Each row is a point. To make a cloud, some directions were put in groups of two or more. Within a group, all points are equally far from the middle, so they leave a hole (a ring in 2 directions, a hollow ball in 3). The other directions are filled evenly. Then the cloud was stretched, turned, moved and blurred a little. Count the holes, and give their numbers of directions, smallest first.
In the rows, zero is written as 128.

Cloud (14 x 2):
[[ 97  81]
 [ 88 142]
 [115 167]
 [ 82 103]
 [103 158]
 [ 83 130]
 [140 170]
 [180  91]
 [ 82 102]
 [144 171]
 [190 129]
 [191 125]
 [190 131]
 [136 169]]
Holes: 1 (2)

Cloud (20 x 3):
[[100 159  95]
 [ 71 152 135]
 [113  66 148]
 [ 82 146  85]
 [ 62 108  85]
 [161 110 149]
 [165 116  94]
 [142  81 158]
 [165  91  84]
 [146  88 165]
 [162 126  95]
 [ 70 147 124]
 [112 167 116]
 [153  67  83]
 [ 91  63 123]
 [ 95 172 146]
 [ 86 149  83]
 [ 67  85 131]
 [ 68 149 137]
 [ 60 104 125]]
Holes: 1 (2)

Cloud (27 x 4):
[[135 121 192 109]
 [140 156  81 130]
 [ 66 143 163 149]
 [ 79 150 171 118]
 [115 134 178 122]
 [115 208 176 119]
 [116 100 186 110]
 [129  98 154 143]
 [103 139 162 133]
 [127 137 157 122]
 [120 152 132 133]
 [ 77  83 187 101]
 [165 105 139 205]
 [156 152 172 150]
 [ 63  78 166 130]
 [152 118 216 170]
 [167 153 115 146]
 [125 153 160  88]
 [ 54  90 171 156]
 [121 127 114 144]
 [125 160  81 126]
 [ 86  93 176 139]
 [ 58 139 142 162]
 [ 45 110 204 155]
 [ 78 134  97 123]
 [188 155  91 126]
 [ 53 184  97 167]]
Holes: 0

Cloud (76 x 8):
[[134 105  68  98  85 142 179 107]
 [108 200 156 139 177 191 145  90]
 [161 106  66 130 124 123  88  91]
 [176 206  77 179 145 140  83 114]
 [116 182 103 137 202 154 146 114]
 [156 147 169  78 172 155 170 171]
 [171 105 166 122 130 112  89 155]
 [122 107 100 116 170 147 196 145]
 [156 106  79 130 115  62  78 157]
 [155 201 106  81 129  93  95 123]
 [105  92 176 176 112 197 156 119]
 [116 205 105  96 146 136 164 117]
 [185 115 158 130  90 195 145 123]
 [118 132 104  84 163 178 185 166]
 [192  96 172 166 148  66 122  90]
 [ 87 169 175 165 136  90 162  87]
 [ 58  91  93 103 131 187 187  87]
 [105 103 143 105  60 123 148 107]
 [169 124 104 103 177 113 120  65]
 [170 168 161 167  82 182  81  63]
 [132 219  81  73 156 139  91 133]
 [138 207 149 159 133 185 153  73]
 [107 180 101 125 136 163 147 149]
 [151 125 179 161 182 132 133  61]
 [ 92  97  79  82 125 144  93 168]
 [121 194 112  99 237 162 111 135]
 [176 146 171 139 140 193  79 123]
 [ 71 172 126 156 139 196 170 142]
 [100  66 148 108 142 124 221  96]
 [105 160 177 102 121 152 172 180]
 [105 155  99 172  93 186  93 172]
 [101 100 109 119  65 119 137 133]
 [ 68 165 125 129 106 164  98 116]
 [150 166 169 120 164  96 110  89]
 [ 80 183 179 120 144 138 140  53]
 [152 174  85 158 138 157 147 162]
 [102 178  71  96 123 103 111  54]
 [182 214 164  94 130  96 151 118]
 [144 143  88 130  96 180 107  95]
 [109 104 101 119 104  94 155 105]
 [151 151 112 121  67  86 119  58]
 [103 155  96 152 182 144 134 117]
 [151 138  85 170  95 103 154 101]
 [121 100 147 120 125  97 187  89]
 [163 106  80 164 127 117  97 165]
 [103 110  82 114 156 163  76  91]
 [157 103  67 104 121 202 150  79]
 [139 116  77 153 110 150  78  69]
 [107 148 102  73 153 164  97 107]
 [153 208  72 162 138 136  70 135]
 [177 175 120  90 166 180 137 116]
 [124 127 112  68 176  97 113 129]
 [161 142 114 102 185 182 119 149]
 [119 173 155  92 154 148 153 136]
 [121 170  83 116 138 101 105 102]
 [185 104 145 133 149  99 153 119]
 [ 58 158  86 115 157  96 109  85]
 [159 106 168  96 124 110 128 177]
 [155  99 114 158 181 134 121 110]
 [135 192 130  99 185 149 150 141]
 [141 191 147 102 168 125 204  81]
 [ 94 196 144  92 102 119  79 118]
 [119 115 118 126 115 211 128 116]
 [ 79 158 182 104 153  98 158  97]
 [130 199  99 144 184 129 167  78]
 [111 189 158  67 174 105 131  67]
 [156 150  94 170 149 125 175 153]
 [135 159 122  59 113 178 122 149]
 [137 209 119 155 170 165 148  58]
 [ 95 114 183 130 148 226 140 121]
 [171 195 184 152 118 107 156 188]
 [ 92 161 151  80 143 177 180 166]
 [ 91  91 147 105 165 111 184 153]
 [116 148  90 110 150 110 125 109]
 [116 175 183 152  46 139 180  91]
 [126 194  96 116 152 184 137 106]]
Holes: 0
